Rows are points. The points of each table are mixes of a few directions, plus a little noise. How many directions does each table use, and how many do they share? Where both have some left over, give the other angles between the two spaces (their principal angles), to ten degrees, smallest first.
In the rows, zero is written as 128.

First (5 x 2):
[[ 55 142]
 [166 121]
 [147 124]
 [ 63 141]
 [210 112]]
Second:
[[ 87  22]
 [136 149]
 [154 195]
 [129 131]
 [133 142]]
Directions: first 1, second 1, shared 0; angles 80

First:
[[ 98  82 157 114 149 157]
 [186 107  82 204 236 221]
 [ 85  62 169 107 157 166]
 [137 185 118 110  60  60]
 [114 142 137 104  89  93]
 [103  67 150 129 186 187]
 [120 122 132 123 127 127]
 [141 184 113 115  62  61]
 [166 199  89 141  84  78]]
Second:
[[140 195 114 112  53  52]
 [114 183 137  86  32  38]
 [152 135 107 152 151 145]
 [103 119 150 103 106 112]
 [111  35 147 151 233 234]
 [140 104 119 154 179 174]
 [150 166 108 136 106 101]
 [114  88 142 130 165 167]]
Directions: first 2, second 2, shared 2

First (11 x 11):
[[111 102  86 150 119 124 109 138 117 138 104]
 [110  59 107 212 182  70  87  83 115  89 105]
 [ 87 217 134 177 117 179 164 157 222 135 195]
 [195 122 207  34 144 106 144  94  79 111 126]
 [120 189 165 145 137 151 159 129 185 118 182]
 [117  74 118 192 174  80  97  88 117  94 112]
 [148  44 116 128 156  73  90  92  62 109  76]
 [131 129  73  53  51 172 128 191  90 190  86]
 [ 85 165  97 183 115 158 136 156 183 139 154]
 [159  81 113  60 105 116 111 133  57 147  76]
 [145 226 193  74 108 179 184 148 180 138 192]]
Second (11 x 11):
[[ 80  61  64 249 167  85  79 105 133 103 101]
 [152 119 189 137 181  90 131  76 127  84 148]
 [172 101 190  96 171  85 127  77  93  92 127]
 [158  72 136  97 144  90 107 101  70 116  91]
 [ 98  83  75 190 138 107  96 125 121 124 100]
 [ 74 192  92 187 102 179 146 172 206 149 168]
 [101 198 101 114  71 194 157 189 175 172 154]
 [176  77 162  73 150  86 114  91  62 110  95]
 [129 202 155  93  99 176 167 158 170 148 170]
 [ 89 208  92 131  68 202 158 196 191 175 161]
 [178  95 151  40 117 112 124 119  60 136  92]]
Directions: first 3, second 3, shared 3

First, 9 rows:
[[138  90 128 109 146 149 153 147 117 122 108 120 123 116 106 120 123 156]
 [142 112 144 147  90 181 117 101 108 112 122  76 155 160 115  84 126 166]
 [129 122 114 114 152 106 145 141 136 137 136 149 126  99 119 158 127 118]
 [149  82 128 130 139 131 111 125 111 122  90 158 106 129  97 107 149 152]
 [101 100 124  99 142 119 156 163 153 157 126 144 108  91 128 154 119 119]
 [ 73 164 137 113 126 102 125 158 163 159 132 147  94 125 178 145 117  84]
 [118 249 127 125 180  96  91 129  94 111 119 155 135 158 159 129 117 105]
 [130 121 117 125 152 131  92 110 103 150 113 163 154 102  72 135 134 152]
 [172 112 133 189  27 135 163  80 167  82 206  40 151 171 179 122 140 101]]
Second (11 x 18):
[[135 180 127 124 155 121 158 139 102 105 120 119 123 148 138 133 119 144]
 [161  25 121 153  68 134  73  87 175 134 178 124 163  98 117 119 148  86]
 [138 151 105 146 137  83  69  89 133 145 161 179 159 101 109 160 145  88]
 [ 88 155 148 140  91 152 138 125 126 148 114 103 115 156 137 115 123 155]
 [ 62 109 158 159  31 172  99  99 157 188 124 101 121 149 128 105 132 147]
 [168  64 124  93 167 137 164 168 129  91 118 118 115 109 131 114 121 126]
 [140 195 112 101 214  91 155 159  91 105 108 165 117 122 126 154 118 132]
 [178 131 106 131 159  96 119 117 123  95 156 143 154 113 125 144 134  99]
 [ 98  81 131  83 169 132 130 176 134 161  87 168  94  88 111 129 121 134]
 [136 148 132 142 114 133 139 117 123 113 137 106 135 149 137 123 127 133]
 [101 169 149 137 104 157 165 134 112 125 108  85 111 171 146 110 118 165]]
Directions: first 6, second 4, shared 3; angles 40

First, 9 rows:
[[158 144 108 144 117 120 104  97 158 191 146 147 162 150 121  90 114 128
  170 157 158 114 164 107 129 127 132 134  67 113  94  98]
 [100 232  86 108 138  93 143 137 136 121 166 117 121 143  84 238 162 142
   72 165 105 151 156 146 106 171 111 173 249 163 111  72]
 [133 107 146 146 124 144 134 134 135 139 112 126 162 129 175  82 126 113
  168 127 158 137 132 110 144  77 151  98  83 150 130 149]
 [157 141 123  58 132  93 154 142  89 194 148  97  87 117  71  86 124 154
  144 163 137 156  77 172  69 213 160 190  70 159 127 134]
 [143  89 160 132 149 145 116 142  72 100 136 115 138 119 176 109 119  92
  119  96 121 131 101 118 115  81 121  89  85 129 144 179]
 [ 88  85 141 167 111 161 128 124 169  59  76 148 115 116 143 145 128 136
  112  84 110 100 137 119 185 101 114  97 189  90 151 133]
 [122 131 125 123 137 124 121 128 112 101 139 127 109 124 113 162 129 128
   95 115 104 121 123 135 118 146 108 135 159 111 133 124]
 [153 119 135 126 127 128 127 126 122 168 133 125 149 131 145  79 120 120
  164 142 155 135 124 121 121 115 146 124  61 141 119 140]
 [ 95 105 130 151 117 145 126 123 158  77  97 146 111 120 126 158 130 139
  107  99 107 106 137 125 165 123 111 114 187  96 142 123]]
Second:
[[110 117 138 103 134 138 152 138 156 134 157 138 130 152 129 114 147 147
  107 140 110 131  99 122 134 115  97 108 113 128 116 111]
 [148 141 117 156 120 117 100 115  96 121  97 118 126 101 125 143 107 106
  152 115 148 124 160 134 123 143 164 149 144 128 143 147]
 [140 136 121 145 124 122 112 121 109 124 110 122 127 112 127 137 116 115
  142 120 140 125 147 132 124 137 148 141 137 128 136 139]
 [144 139 118 151 121 119 107 118 103 124 103 119 126 106 126 140 111 110
  147 117 144 125 154 133 123 140 157 145 140 128 140 143]
 [186 168  95 212 107  96  49  94  37 109  38  96 122  49 124 170  67  64
  197  89 186 117 222 147 111 171 231 191 174 128 171 184]
 [ 83  97 152  64 145 153 188 154 198 142 197 152 133 189 131  94 176 178
   75 158  84 136  55 114 142  95  49  80  93 128  96  85]
 [ 99 109 144  87 139 144 167 145 172 137 172 143 131 166 130 107 158 159
   94 147 100 133  82 119 137 107  78  97 106 127 107 101]
 [112 118 136 107 134 137 148 137 152 133 152 135 130 149 129 117 144 145
  110 139 113 130 104 124 132 117 101 112 116 128 117 113]]
Directions: first 5, second 1, shared 0; angles 90

First, 9 rows:
[[115 125 118 105 124 125 147 133 140 121 121 159 116 116 141 126 125 117
  106 140 135 128 120 145 138 138 104 113 129 130 126 128]
 [151 134 149 169 137 130  94 116 107 137 142  74 152 151 103 131 133 149
  166 107 113 127 140 101 109 111 172 157 125 125 131 129]
 [148 128 132 145 138 139 121 126 126 125 134  98 135 142 120 133 133 138
  134 122 130 139 129 123 127 128 146 144 127 123 131 130]
 [213 126 130 199 178 184 110 129 127 106 157   7 155 191 102 161 150 173
  133 105 148 191 131 114 133 133 204 194 120  96 145 130]
 [ 82 124 110  69 103 108 164 136 149 126 104 216  98  88 159 116 116  94
   91 154 134 107 118 155 143 140  65  80 132 141 120 126]
 [ 76 136 138  98  96  86 121 122 117 150 113 188 120  94 136 106 113 104
  145 132 103  83 134 125 111 115  95  94 132 152 115 128]
 [ 90 147 184 162  91  65  46  96  64 189 135 122 165 113  88 100 117 135
  240  92  59  49 167  65  64  69 166 132 131 163 115 129]
 [137 121 109 108 138 146 160 139 152 109 122 139 113 129 145 135 132 123
   88 142 152 151 115 152 152 149 110 122 127 117 133 128]
 [142 113  89  96 147 164 188 151 174  87 119 147  99 131 160 142 135 118
   51 155 175 177 102 173 171 169  93 117 126 107 134 126]]
Second (11 x 32):
[[132 148 137 124 132  88  47  81  71 163 121 114 158 161  88 138 120 155
  142 109 117 139 141  95 107 106 126 144 144 136 171 109]
 [122 136 186 165 182 199 172 164 172  83 151 104 113 113 154 145 164 154
  132 161 186 169 118 165 125 190 134 212  76  64  47 178]
 [158 128 108 123 149 140 119 118 124 119 126 106 133 160 119 147 131 143
   93 129 150 171 120 133 144 138 125 140 135 116 159 116]
 [152  94  51  95 101 141 202 157 173 104 117 153  99 121 159 120 114  84
   67 133 124 123 109 155 177 124 116  51 152 154 158 106]
 [172 119 119 157 154 170 147 142 146 103 142  75 130 154 128 144 141 143
  113 126 148 164 122 136 143 142 159 154 122 107 130 132]
 [107 128 104  97  80  63  91 101  92 169 110 167 137 120 112 107 100 105
  144 107  78  77 139  99 117  80 115  66 161 178 169  99]
 [ 88 161 188 128 141  94  55  92  81 159 125 141 149 127 102 132 131 158
  168 128 130 127 142 107  87 129 109 176 115 115 114 139]
 [174 117  85 119 144 149 139 127 137 110 125 102 127 164 126 147 129 134
   76 127 150 174 115 139 159 137 129 122 142 122 170 110]
 [124 123 122 142  89  92 106 120 105 158 129 124 142 120 113 105 112 112
  176 100  74  71 145  94 110  80 158  91 146 167 140 115]
 [115 127 169 168 136 159 159 158 154 113 148 112 122 101 144 119 144 129
  170 134 129 108 133 135 113 141 156 159  99 110  65 161]
 [ 64 126 138  91  99 112 171 148 153 127 116 211  98  68 163 104 121  92
  129 153 123  83 123 151 126 139  82  93 118 138  84 143]]
Directions: first 2, second 4, shared 2

First (10 x 32):
[[135 126 140 141 134 130 152 106 174 123 139 142 140 110 127 118 145 109
  132 151 129 131 155 176 154 101 129 118 133 121 150 146]
 [129 127 131 131 129 128 134 124 139 128 132 131 130 123 128 127 132 124
  129 134 129 129 133 139 135 122 128 126 130 126 132 132]
 [122 130 119 118 124 126 110 144  92 131 119 117 121 142 129 136 115 143
  126 109 127 126 108  90 108 149 128 136 125 134 112 115]
 [112 134  98  97 113 122  67 178  16 140  99  94 102 174 131 153  85 173
  118  69 125 122  61   7  65 196 125 154 117 147  75  86]
 [124 130 121 120 125 127 114 140 100 130 122 120 122 138 130 134 118 140
  125 114 127 127 111  98 114 144 128 135 127 133 114 117]
 [140 125 149 150 140 131 171  93 207 119 148 153 146  96 127 111 158  96
  134 170 131 132 176 213 173  80 128 109 136 115 166 158]
 [136 125 143 144 134 131 158 104 182 121 142 144 140 106 126 116 149 104
  132 156 130 130 161 187 159  95 129 115 134 119 153 149]
 [118 132 109 110 118 125  93 157  63 136 111 108 113 155 130 143 103 154
  122  94 126 124  88  56  90 168 127 143 123 140  97 103]
 [126 129 125 126 126 127 123 132 118 129 125 125 126 132 128 131 126 132
  128 122 128 128 122 119 123 134 128 131 128 130 124 124]
 [136 124 144 144 137 131 160 101 187 121 144 146 143 104 126 115 151 103
  133 160 129 131 163 193 161  92 128 115 134 118 156 151]]
Second:
[[122 131 114 112 128 142 155 166  90 116 156 162 131 150  81  72 172  91
   85 156  70 147 147 144 111  88  95 159  67  76 135 147]
 [116 115 103 146 114 130 131 193  82 101  91 163 142 156 104 157 123 114
  128 104 108  95 107  60 134 136  94 155  97 138 113 128]
 [136 133 126 145 149 133 143 127 142 115 110 142 139 106 120 139 125 108
  144 129 127 107 141 129 154 132 128 117 128 146 131 132]
 [138 140 126 132 155 136 137 123 128 122 114 130 131 104 120 128 124 111
  141 129 122 115 140 125 142 139 133 115 127 145 126 126]
 [127 128 141 121 117 109  78  84 142 157 116  69 110 122 185 174  79 193
  157  96 188 132  89 103 111 178 170 103 192 171 112  97]
 [140 140 121 139 158 137 150 135 129 112 112 146 139 102 105 126 132  92
  136 133 111 108 149 127 152 131 121 118 114 140 130 133]
 [115 112 144 119  90 118 120 111 151 146 168 117 121 155 149 109 146 156
  105 144 141 165 122 170 109  96 132 140 136  95 143 137]
 [135 142 128 119 143 123 102 108 116 142 113  94 114 114 146 147  99 152
  146 108 150 122 113 102 116 169 152 111 155 158 111 105]
 [120 113 148 124  98 122 137 104 171 141 173 127 127 141 143 101 155 141
  107 157 137 164 139 192 122  82 129 136 133  89 152 147]]
Directions: first 1, second 4, shared 1

First (9 x 32):
[[196  72 135 104 119 108 143  85 137  95 150 122 107 138  71 137 122 155
  139 157 148 160 129  93  96 214 129 134 131 125 185 115]
 [172 110 131 108 102 145 133 117 140 110 120 124  89 122 111 134 132 120
  135 135 115 113 127 110 111 192 127 128 122 137 184 111]
 [154 109 126 116 136 117 120  84  92 131 136 147 157 118 124 118 137 167
  107 142 189 131 145  97 105 118 136 165 174 137 122  93]
 [143 131 154 107 117 152 138 120 102 127 116 111 122  97 166  98 161 152
  146 139 141 122 153  68 144 106 120 178 157 143 146  91]
 [166 159 145  95  88 158 175 148 126 151 124 102  35 115 155 114 155  88
  191 145  27 103 139 118 140 169 120 115  90 114 157 133]
 [ 64 166  84 169 143 122  91 158 134 156 117 168 163 146 133 158  94  82
   75  91 126  86 102 218 121  83 141  81 116 126  65 157]
 [153 139 134 110 125 117 156 114 104 153 145 124 105 125 137 114 144 133
  160 148 102 137 145 116 128 126 129 133 127 111 111 131]
 [ 38 142 124 176 150 135  98 190 183 107 109 114 170 146 132 144  99 103
  101  88 127 137  95 173 169  81 119  93  97 132 108 169]
 [ 65 126 118 165 172  99 100 137 137 122 136 138 202 146 121 136 107 148
   94 109 180 160 117 154 144  63 129 124 138 128  71 152]]
Second, 10 rows:
[[117 139 168 119 122 151 154 159 146 115 119  80 103 116 158 101 153 131
  176 131  89 151 135  84 178 115 108 144 108 128 150 133]
 [103 152 151 133 149 101 171 156 137 146 155  90 116 145 140 109 137 128
  188 141  72 182 135 127 175  89 116 113  90  94  82 179]
 [112 142 171 120 116 165 151 168 147 113 108  75  98 111 169  99 157 126
  175 127  87 141 135  80 183 111 106 147 108 134 160 127]
 [143 115  82 137 129 114  91  92 111 138 130 186 157 136  95 158 100 124
   64 120 180  90 117 173  68 149 151 116 156 137 116 110]
 [125 142 129 125 122 138 131 135 122 138 121 126 119 121 145 123 136 120
  134 125 114 116 131 129 133 119 126 129 126 129 124 125]
 [135 144  30 146 123 117  58  79  74 181 118 249 173 132 105 182  87  92
    9 100 194  19 113 240  21 131 175  95 179 143  73  98]
 [132 152 118 122 126 122 140 125 104 160 135 140 117 127 141 125 133 117
  138 132 105 112 137 147 122 113 135 121 128 115  97 133]
 [136  99 153 124 127 138 128 132 154  87 121 100 128 125 117 120 132 148
  137 131 143 155 125  86 145 152 115 145 127 138 175 118]
 [106  77 143 150 149 117 106 137 184  63 127 104 168 146  83 141 103 155
  108 119 177 180 103 107 144 150 118 127 120 142 169 138]
 [173 121 132 103 119 118 151  98 102 141 145 130 103 123 122 118 141 142
  150 152 121 134 145 107 110 152 132 141 136 120 133 116]]
Directions: first 5, second 4, shared 4
